Each row is a point. A path goes straight from each point to the next, and from the last back to the first. The post is the endless flat space through its rows: a point in 2 columns, a line in 3, a plane in 4, and so on, so that a path can go around it. Count how often the path circles the post. Going back the other way cancels.
In the rows, 128 means zero.

Post, 2 rows:
[[164  91 173]
 [147 139  82]]
Path:
[[112 169  28]
 [ 83 176  95]
 [154 138 200]
 [114 146  68]
 [110  94  88]
 [182  85  98]
 [226 138 129]
 [180 185 129]
 [ 86 159 108]
 [106 120  92]
 [158  79 118]
 [196 109  91]
 [188 108 176]
 [122 157 114]]
Times around: 2

Post, 7 rows:
[[148 121 127   7  98 138 138  94]
 [108 148 116 128 130 119 134 107]
 [ 96 151 126 146 190 150 127 107]
 [160 133 150 120 129  85 117 131]
 [115 124 166 149 127 106 115 140]
 [109 145 142 159 183 124 166  87]
 [126 124 137 144 132 109 135 176]]
Path (26 x 8):
[[152 124 142 156 169 141 160 131]
 [163 117 124 115 120  91 135  82]
 [ 70 122 152 139 114 122 113  95]
 [140 136 205 152 235 109 133  82]
 [143 160 117 120 127  90 143 147]
 [128 166 149 115 135 140 155 122]
 [149 146 150 141 164 153  42 109]
 [150 128 109 140 187 127 135 114]
 [ 88 114 135 124 146 120 160 125]
 [117 160 138 113 152  81 131 108]
 [126 166 174 124 209 131 109 129]
 [ 90 184  88 131 138 174 110 142]
 [157 122 151 164 125 120 125 114]
 [144 104 115 127 144 113 142 101]
 [124 126 104 106 160  97 155 131]
 [132 111 182 113 158  87 123 116]
 [143 100 135 161 200 134 142 154]
 [208 128  97 104 181 128 203 139]
 [163 134 120  70 132 144 173 128]
 [133 155 128  54 128 130 126  81]
 [ 81 169 123 117 159 106 143 118]
 [115 125 156 152 155  61 113  87]
 [ 93  78 170 149 156 133 144 147]
 [ 92 112 137 137 142  90 128 149]
 [153 127 177 131 107  57 138 133]
 [114 166 115  88 134 133 158  67]]
Times around: 2

Post (13 x 14):
[[149  89 115 111 171 116 150 159 158  95 142 128 117  88]
 [131 129 137 175 125  98 141 128 185 105 142 191 124 143]
 [116 135 100 149 107 112 127  92 160 124 171 111 120 130]
 [151 135 145  88 100 103 124 152  91 120  95 127 123  64]
 [128 145 141 133  74  89 140 189 168 135 125 146 103 143]
 [124 147 114 144 107 169 133 141 113 150 142 173 144 132]
 [148 110 102 161 170  98 120 166 150 122 119 134 134 119]
 [116 102 109 149 114 147 141 111 159 124 135 105 162 179]
 [154 148 174  92 135  94 180 147 114 150 143 152 129  95]
 [107 112 152 117 133 147 108 105  96 136 103 130 121 142]
 [121 167 137 142 101 109 159 119  72 136 125 151  79  73]
 [131 173 159 164 134 122 154 106  87 116 169 116 103 124]
 [121  86 124 118 132  78 135 135 118  93 155 156 106  99]]
Path, 24 rows:
[[105 133 101 128 149 112 185  76 140 149 174 169  94  62]
 [109 127  93 135 129  89 135 160 128 143 140 101 137 187]
 [141 111 117 139 106 105 123 155 164  98 129 156 121 150]
 [189 128 173  96 118 110 120 136 185 129 114 155 133 103]
 [152 150  93 170 104 119 155 136 167 105 154 141  96 117]
 [115 123 115 131 125 117 182 165 151 118 116 201 116 135]
 [103 170 122 136 118 138 159 120 114 142 131 129 116  81]
 [116 108 119 136 120  82 143 140 138 117 160 161 121  64]
 [141 131 155 151 107 161 150 115 147 114 182 149  98 133]
 [151  94 110 128 127  75 152 132 168 109 116 158 120 104]
 [135 127 136  87 105 105 150 134  94 135 129 159 136 102]
 [115 140 105 138  90 109 131 134 120  97 155 188 109  89]
 [148 169 111 157 114 136 146  99  92 118 119 117 114  90]
 [133 115 120  88  92 124 170  77 124 168 115 136 148  90]
 [108 108 142 162 119  82 109 157 172 119 169 166 100 152]
 [131 134 141 129 125 129 136 133 169  88 159  85 141 121]
 [124 138 146 144 133 126 131 139 110 114 124 129 147 115]
 [108 114 135 113  83 132 120 129  85 146 124 162 127  97]
 [108  98 120 164 114 135 161 143 145 134 133 108 171 153]
 [128 132 111 149 153  90 142 211 160  93 133 133 104 101]
 [121 149 138 118  92 114 126 115 187  95 151 182 103 165]
 [171 137 122  88 142 127 177 123  96 139 100 175 112   7]
 [155  97 125 154 127 124 178 151 136 104 114 127 115  99]
 [117 128 103 140 116 131 150 118 112  95 156  68 100  59]]
Times around: 1

Post:
[[ 92 169 145 139 184 174  87  59 104 129 130  45 157  80 124  89 197 137]
 [133  62  79 130 162 135  82 139 131  68 117 176  45 206  79 138  97  45]
 [119  81 107 146  93 117  51 161  66 114 175 149  95 174 151 143 125  80]
 [131 142 100 135 162 124 143 139 127 123 135  73 121 120 166  71  88 117]
 [159  99 127 109  71 186 171  80 109 120 123 164 103 112 158 114 147 141]
 [119 156 191 160 202 113 189  83  51 204 152  78 156  78 105 155 156 154]
 [136 184 114 133  57 141 144  95 128 151 115  83 121 115  62 112 180 239]
 [164  40 119 182  54 130 133 102 107 121 121 115 117 225 128 114 193 154]
 [115  42  43 104 155  93  81 113 170 135 111 187  61 204 180 169 134  63]
 [ 83 102 162 171  83 153  91 130 133 157 128 190  67 239 145 109  86 121]
 [167 163 197 191 208 109 109 111 146 129  84  88 158  33 124 133 116 159]
 [ 95  94 156 145 181 161 135  99 145  92 187  60 136  87 116 164 105 183]
 [108 171 206 111  93 104 175  48 140 130 102  17 161  47  89 119 179 155]
 [154  99 168  77  98 167 121 137 108 143  76  88  71 177 131 134 147 184]
 [138  62 112 130  92 182  97 181 173 171 144 135 114 196 120 151 147  77]
 [129  48  74 105 134 128  68  93 103 133 103 139 159 181  91 147  55 112]
 [169 175 186  62 127 124 159 104 148  66 110  92 202 116  99  98 207 203]]
Path:
[[ 81  71 119 116  96  79  67  99  55 204 161 102 135 121  86 152 212  46]
 [137  77 142 103  11 132  88   8 127 111 102  65 171 137  48  92 127 121]
 [206 101 220 138  68 151 165  65 175 134  76  60 167 154 149 136 154 123]
 [165  90 125  84 116 106 122 127  85 112 104 115 168 122 149 197 127 115]
 [118  78 137 182 140 121 140 160  64 177 107 109 151 117  69 147  59 158]
 [141 118 107 155  62 170 103 152  97 160 144  37 157 102  31  91 138 182]
 [176 103 123  73 119 101  99 104  40  59 133 115 139 161  46 120 142 132]
 [178 103 125 159 174 130  85  88  35  79 132 141 100 183 132 171 123 143]
 [104 134  65 139 134 136 133 156  79 144 134  90  62 145  96 169 148  69]
 [153 116  91 131 107 149 116 171 151 101  76 145  76  52 149  87 181  55]
 [201  25 139 150 127 118 144 118 170 140 100 127 142  79 131 145 131 154]
 [144  96 173 179 162  71 152 149 147 140  95 150 134 153 118  95 197 115]
 [133 156 119 170 163  50  64 160  81 113 113 113 141 161 143 100 187  79]
 [155 151  55 117 152 165 124 114 186 161  56  70 106 119 107 105  62  96]
 [146 114 105  43 125 174 168  98 141  80 142 124  30 152 122 161 174 132]
 [179  75 140 114 145 118 136  85  16 169  39  60 149 134 119 198 108 195]
 [163  93 199 121 151 191 177  69 121  56 105 138 156 130 123 102 199 174]]
Times around: 2
